Each row of a before or after table is a point. One or more steps were done to the points. Then noise was added and the rows were shuffled. The steps act on columns, c1 being the first. Name the steps. A step turns or swaps two columns, mirrors them in a line or flattens them onto one, adds a multiple of one to another, or multiplies or shifts one. Angles are multiples of 10 degrees, from the lower column toward the higher: turns from -170 to 170, lines from 10 to 170 but not 90. Use the fewest steps. Two steps may share a column if one is a turn and the other turns, adds or multiplies; they go together, in the order done. Otherwise the lowest column goes first.

Before (12 x 3):
[[ 0.61  0.21  0.02]
 [ 0.49 -0.06  0.30]
 [ 0.21  0.16  0.10]
 [ 0.21  0.10  0.20]
 [-0.17 -0.48  0.23]
 [-0.37 -0.34  0.33]
 [ 0.12 -0.08 -0.04]
 [ 0.03 -0.10  0.12]
 [ 0.07  0.29  0.33]
 [ 0.55 -0.06  0.50]
 [ 0.09  0.79  0.50]
 [ 0.08  0.11 -0.02]]
After (12 x 3):
[[-0.23 -0.44 -0.44]
 [ 0.70 -0.07 -0.28]
 [ 0.05 -0.11 -0.09]
 [ 0.27  0.12 -0.11]
 [ 0.25  1.01 -0.44]
 [ 0.17  0.38 -0.29]
 [ 0.10 -0.09  0.09]
 [ 0.07  0.14  0.05]
 [ 0.24  0.21 -0.01]
 [ 0.58  0.27  0.18]
 [ 0.55 -0.09 -0.11]
 [-0.09 -0.63 -0.29]]
Steps: mirror c1 and c3 in the line at 10 degrees; multiply c2 by 1.3

Before (13 x 6):
[[ 0.22  0.10 -0.31 -0.15 -0.25 -0.55]
 [ 0.33  0.15 -0.27  0.19 -0.48 -0.10]
 [ 0.09  0.00 -0.48 -0.31 -0.15  0.48]
 [-0.22 -0.13 -0.16 -0.23 -0.33  0.31]
 [ 0.08  0.17  0.14 -0.01  0.06  0.61]
 [-0.35  0.04 -0.01  0.03 -0.26  0.05]
 [-0.37 -0.38  0.10  0.29 -0.17  0.52]
 [ 0.05 -0.28  0.30  0.37  0.31  0.30]
 [-0.27 -0.75 -0.31 -0.47  0.08  0.13]
 [-0.26  0.30 -0.18  0.02  0.20  0.07]
 [-0.55 -0.74  0.57  0.19 -0.55  0.54]
 [ 0.16  0.12 -0.25 -0.66 -0.34  0.45]
 [-0.80 -0.37  0.27  0.03  0.02  0.12]]
After (13 x 6):
[[ 0.36  0.63 -0.04  0.30 -0.09  0.17]
 [-0.15  0.31 -0.11  0.03 -0.19 -0.06]
 [ 0.03 -0.35 -0.27  0.20 -0.47 -0.12]
 [-0.37 -0.47 -0.18 -0.16 -0.32  0.10]
 [-0.16  0.21  0.04  0.02  0.07 -0.31]
 [ 0.18  0.36 -0.17 -0.22 -0.32  0.01]
 [-0.19  0.81  0.08  0.03  0.14  0.31]
 [ 0.19  0.40 -0.05 -0.47 -0.09  0.66]
 [ 0.42  0.05 -0.22 -0.66 -0.35 -0.27]
 [ 0.43  0.16 -0.18 -0.30 -0.32 -0.16]
 [ 0.48  0.18  0.06 -0.01  0.10 -0.37]
 [ 0.36  0.15  0.20  0.37  0.37  0.15]
 [ 0.39  0.86 -0.10  0.18 -0.16  0.51]]
Steps: turn c2 and c6 by -110 degrees; turn c1 and c2 by -60 degrees; flatten c3 and c5 onto the line at 60 degrees

Before (11 x 11):
[[ 0.10 -0.18 -0.39 -0.47  0.16 -0.10  0.30 -0.16 -0.16  0.39 -0.23]
 [-0.43 -0.28  0.12  0.27 -0.60  0.24  0.37 -0.18 -0.03  0.04 -0.06]
 [ 0.23 -0.42  0.03 -0.35  0.44 -0.33  0.35  0.17 -0.45 -0.30  0.33]
 [-0.33  0.54  0.55  0.03  0.33  0.51  0.21  0.12 -0.53  0.16  0.14]
 [-0.46  0.32 -0.26 -0.35  0.32 -0.05  0.35 -0.15  0.44 -0.02 -0.26]
 [ 0.05  0.49  0.15 -0.21 -0.34  0.15 -0.48 -0.23 -0.45  0.17  0.31]
 [ 0.35 -0.32 -0.27  0.12 -0.14 -0.21 -0.21  0.43  0.39 -0.14 -0.23]
 [-0.27 -0.19 -0.10  0.25  0.02  0.24 -0.11  0.10  0.07 -0.46 -0.50]
 [-0.03 -0.20 -0.18 -0.56 -0.36  0.56  0.12 -0.10  0.45 -0.04  0.06]
 [ 0.08 -0.43  0.39  0.34 -0.19  0.28 -0.61 -0.25  0.43 -0.32  0.30]
 [ 0.52  0.48 -0.14 -0.15 -0.12 -0.33  0.26 -0.21 -0.27  0.18 -0.45]]
After (11 x 11):
[[ 0.04  0.05 -0.06 -0.48 -0.32  0.59  0.28 -0.09  0.47 -0.01 -0.17]
 [ 0.08  0.03  0.63  0.69 -0.39  0.33 -0.38 -0.27  0.48 -0.30 -0.45]
 [-0.31  0.54 -0.22 -0.24 -0.18  0.21 -0.16  0.08  0.05 -0.52  0.16]
 [ 0.13  0.26 -0.26 -0.72  0.35 -0.07  0.15 -0.23 -0.19  0.37 -0.01]
 [ 0.02 -0.53  0.37  0.08 -0.47  0.13 -0.24 -0.27 -0.44  0.20  0.24]
 [ 0.53  0.02  0.00 -0.62  0.26 -0.28  0.30 -0.24 -0.24  0.19  0.64]
 [ 0.34  0.38 -0.66 -0.12 -0.07 -0.17 -0.07  0.45  0.39 -0.12 -0.07]
 [-0.37  0.29  0.27  0.22 -0.58  0.26  0.65 -0.18 -0.07  0.02 -0.12]
 [ 0.23 -0.01 -0.13 -0.04  0.73 -0.29  0.08  0.15 -0.46 -0.38 -0.53]
 [-0.51  0.04 -0.14 -0.66  0.24 -0.06  0.18 -0.18  0.42  0.01  0.41]
 [-0.35 -0.50  0.44  0.21  0.22  0.51  0.01  0.14 -0.59  0.17  0.33]]
Steps: turn c5 and c7 by -30 degrees; add 0.5 times c1 to c5; add 1 times c11 to c4; turn c2 and c11 by 130 degrees; add -1 times c8 to c3

Before (9 x 18):
[[ 0.29  0.12  0.22  0.26 -0.29 -0.38 -0.21  0.00  0.50  0.09 -0.37  0.21
   0.35 -0.16 -0.50  0.16  0.19  0.11]
 [ 0.52  0.32  0.01 -0.12 -0.78  0.09  0.45  0.05  0.47  0.11 -0.35  0.41
  -0.12  0.23  0.36 -0.52  0.15 -0.08]
 [ 0.14 -0.29  0.53 -0.27 -0.39 -0.49  0.04  0.36  0.03  0.52 -0.18  0.54
   0.43 -0.46 -0.01 -0.17  0.25  0.11]
 [-0.47  0.50  0.08  0.31  0.02  0.37  0.41 -0.20 -0.17  0.08  0.37  0.19
   0.52 -0.19 -0.16  0.45  0.35  0.19]
 [ 0.22  0.31 -0.40  0.34 -0.01 -0.03 -0.22  0.64 -0.45  0.61  0.05  0.30
  -0.22  0.20 -0.36  0.42  0.27 -0.52]
 [ 0.43 -0.07 -0.23 -0.24 -0.07 -0.51 -0.45  0.33  0.16 -0.02 -0.09  0.62
   0.05 -0.09 -0.39  0.50  0.34 -0.06]
 [-0.25  0.32 -0.04  0.29 -0.10 -0.12 -0.19  0.33 -0.40 -0.08 -0.05  0.34
   0.71 -0.29 -0.15  0.11 -0.24 -0.35]
 [ 0.21  0.34 -0.01  0.31 -0.06  0.03 -0.04 -0.22 -0.38 -0.25  0.19 -0.18
  -0.19 -0.24  0.32 -0.23  0.04  0.11]
 [ 0.11  0.54  0.50 -0.16 -0.12 -0.66 -0.15  0.06  0.48 -0.51 -0.42  0.66
  -0.07  0.62  0.38 -0.16 -0.65  0.13]]
After (9 x 18):
[[-0.01  0.31 -0.41  0.34  0.00 -0.02 -0.22  0.63  0.21 -0.79  0.04  0.29
  -0.24  0.25  0.37  0.41  0.28 -0.53]
 [ 0.00  0.12  0.21  0.26 -0.28 -0.40 -0.20 -0.01 -0.70  0.06 -0.38  0.21
   0.36  0.18  0.15  0.14  0.20  0.11]
 [-0.02  0.33  0.00  0.33 -0.04  0.02 -0.04 -0.22  0.47  0.45  0.19 -0.20
  -0.19  0.02 -0.06 -0.23  0.03  0.10]
 [-0.01  0.55  0.50 -0.15 -0.11 -0.65 -0.16  0.05 -0.23  0.00 -0.43  0.64
  -0.05 -0.81 -0.41 -0.16 -0.64  0.13]
 [ 0.01 -0.27  0.54 -0.29 -0.39 -0.50  0.04  0.36 -0.04 -0.15 -0.18  0.53
   0.44  0.69 -0.01 -0.17  0.25  0.11]
 [ 0.00  0.31 -0.05  0.29 -0.10 -0.13 -0.19  0.32  0.27  0.34 -0.07  0.34
   0.71  0.17  0.23  0.11 -0.27 -0.34]
 [-0.01 -0.07 -0.22 -0.24 -0.08 -0.50 -0.46  0.34 -0.35  0.10 -0.11  0.61
   0.06  0.07  0.19  0.51  0.34 -0.07]
 [ 0.00  0.33  0.02 -0.10 -0.79  0.10  0.43  0.05 -0.22 -0.29 -0.35  0.41
  -0.13 -0.11 -0.39 -0.50  0.15 -0.09]
 [-0.02  0.49  0.07  0.32  0.02  0.38  0.40 -0.21  0.06  0.08  0.37  0.20
   0.53  0.20  0.16  0.46  0.35  0.20]]
Steps: multiply c1 by 0; turn c9 and c15 by -150 degrees; multiply c15 by 0.7; turn c10 and c14 by 140 degrees; multiply c10 by 1.3

Before (12 x 24):
[[-0.62  0.80  0.15 -0.19  0.34 -0.53  0.18  0.32 -0.24 -0.11 -0.15  0.08
   0.30  0.42  0.62  0.06  0.10  0.18 -0.08  0.23  0.03  0.30 -0.07  0.43]
 [ 0.15  0.53 -0.23  0.12 -0.17 -0.30 -0.03  0.50  0.39 -0.27  0.42 -0.52
   0.10 -0.19  0.44  0.35  0.06  0.05 -0.11  0.16 -0.48  0.15  0.03  0.47]
 [-0.31  0.26  0.03 -0.37 -0.19  0.16  0.80  0.28  0.07 -0.36 -0.09 -0.12
   0.28 -0.83  0.32 -0.19  0.10 -0.46 -0.07  0.17  0.26 -0.35  0.11  0.32]
 [-0.43  0.54  0.39 -0.32 -0.15  0.01  0.09  0.32  0.16  0.79  0.12  0.48
   0.64 -0.12  0.12 -0.08 -0.06 -0.65  0.10 -0.13 -0.51 -0.36  0.59  0.40]
 [-0.12 -0.09 -0.26  0.08 -0.53 -0.63 -0.12  0.68  0.26 -0.12  0.08 -0.30
   0.19 -0.21 -0.23 -0.08 -0.31 -0.35 -0.10 -0.84  0.02  0.44 -0.55 -0.21]
 [-0.21  0.33  0.00 -0.42 -0.26 -0.05  0.13 -0.07 -0.18  0.15  0.35 -0.01
   0.33 -0.15 -0.25 -0.16  0.41 -0.07  0.01  0.15 -0.42 -0.13  0.19 -0.14]
 [-0.32  0.22  0.02 -0.43 -0.29 -0.02  0.17  0.24 -0.15 -0.05  0.23 -0.03
   0.54 -0.42  0.00 -0.35  0.03  0.06  0.20 -0.17  0.35 -0.20  0.30  0.30]
 [ 0.23  0.24 -0.19  0.05 -0.08  0.22  0.05 -0.20  0.45 -0.07  0.14  0.28
  -0.41 -0.34 -0.16 -0.20 -0.30 -0.45  0.46 -0.16 -0.30  0.23  0.02  0.26]
 [-0.54 -0.52 -0.34  0.11 -0.29 -0.18  0.00  0.42  0.40  0.30  0.28 -0.44
  -0.29  0.56  0.12 -0.17  0.16 -0.12  0.23 -0.47 -0.06 -0.33 -0.13  0.23]
 [-0.12  0.39  0.05 -0.21  0.04  0.16 -1.01 -0.02  0.46 -0.47 -0.44 -0.07
   0.40  0.00  0.14 -0.18  0.38  0.23 -0.38  0.72  0.27  0.33  0.56 -0.09]
 [-0.47 -0.57 -0.28  0.31 -0.11  0.29 -0.12  0.50  0.09  0.01  0.59  0.17
   0.17  0.40 -0.01 -0.23  0.16 -0.25 -0.19 -0.87  0.09 -0.70  0.39 -0.13]
 [-0.16  0.19 -0.05  0.37  0.16  0.07  0.53 -0.02  0.25 -0.24 -0.39  0.35
   0.16  0.02  0.31  0.04 -0.15  0.41  0.21 -0.56 -0.61  0.17 -0.37  0.32]]
After (12 x 24):
[[-0.42  1.00 -0.48 -0.18  0.34  0.34 -0.33  0.32 -0.25  0.02 -0.06  0.07
   0.12  0.25  0.61  0.05  0.13  0.18 -0.08 -0.46  0.03  0.29 -0.06 -0.54]
 [ 0.01 -0.37 -0.56  0.30 -0.12  0.19 -0.15  0.50  0.10 -0.25  0.45  0.16
  -0.14 -0.26 -0.01 -0.24  0.15 -0.25 -0.19  0.88  0.11 -0.68  0.41 -0.32]
 [-0.11  0.59 -0.08 -0.22  0.04 -0.50 -0.23 -0.02  0.46  0.08 -0.15 -0.06
  -1.06 -0.08  0.13 -0.17  0.39  0.22 -0.37 -0.57  0.27  0.33  0.57  0.02]
 [-0.17  0.47 -0.25 -0.37 -0.19 -0.23 -0.43  0.28  0.05 -0.05  0.10 -0.11
   0.74  0.58  0.34 -0.18  0.11 -0.46 -0.08 -0.06  0.27 -0.37  0.12  0.66]
 [ 0.16  0.11 -0.24  0.08 -0.53  0.97 -0.17  0.67  0.25 -0.08  0.11 -0.29
  -0.15 -0.12 -0.23 -0.10 -0.31 -0.34 -0.10  0.43  0.02  0.43 -0.57  0.27]
 [-0.07  0.54 -0.17 -0.43 -0.27 -0.03 -0.34 -0.04 -0.18 -0.13  0.21 -0.02
   0.07 -0.09 -0.26 -0.16  0.41 -0.08  0.00 -0.14 -0.41 -0.13  0.20  0.19]
 [ 0.28  0.44  0.12  0.05 -0.06 -0.12  0.40 -0.19  0.47 -0.08  0.13  0.27
   0.13  0.38 -0.15 -0.19 -0.31 -0.47  0.44  0.25 -0.30  0.22  0.03  0.26]
 [ 0.02 -0.33 -0.64  0.10 -0.28  0.37  0.29  0.40  0.41 -0.04  0.08 -0.45
   0.06  0.04  0.11 -0.17  0.15 -0.11  0.23  0.33 -0.05 -0.34 -0.13 -0.62]
 [-0.02  0.38 -0.18  0.36  0.16  0.22 -0.26 -0.02  0.24  0.13 -0.19  0.35
   0.48  0.29  0.31  0.05 -0.15  0.42  0.23  0.55 -0.61  0.17 -0.35 -0.12]
 [ 0.28  0.72  0.02  0.11 -0.18  0.17 -0.09  0.50  0.39 -0.25  0.43 -0.52
  -0.04  0.50  0.42  0.34  0.06  0.06 -0.11 -0.27 -0.48  0.15  0.03  0.04]
 [-0.17  0.42 -0.28 -0.43 -0.29  0.10 -0.56  0.24 -0.15 -0.11  0.20 -0.03
   0.07  0.42  0.00 -0.35  0.04  0.07  0.20  0.14  0.34 -0.21  0.30  0.29]
 [-0.55  0.73 -0.18 -0.31 -0.15  0.05 -0.65  0.31  0.16  0.13 -0.26  0.48
  -0.01  0.42  0.14 -0.08 -0.06 -0.64  0.10  0.13 -0.51 -0.36  0.57 -0.02]]
Steps: turn c1 and c3 by 60 degrees; shift c2 by 0.20; turn c6 and c20 by 150 degrees; turn c7 and c13 by 100 degrees; flatten c10 and c11 onto the line at 120 degrees; turn c14 and c24 by -110 degrees
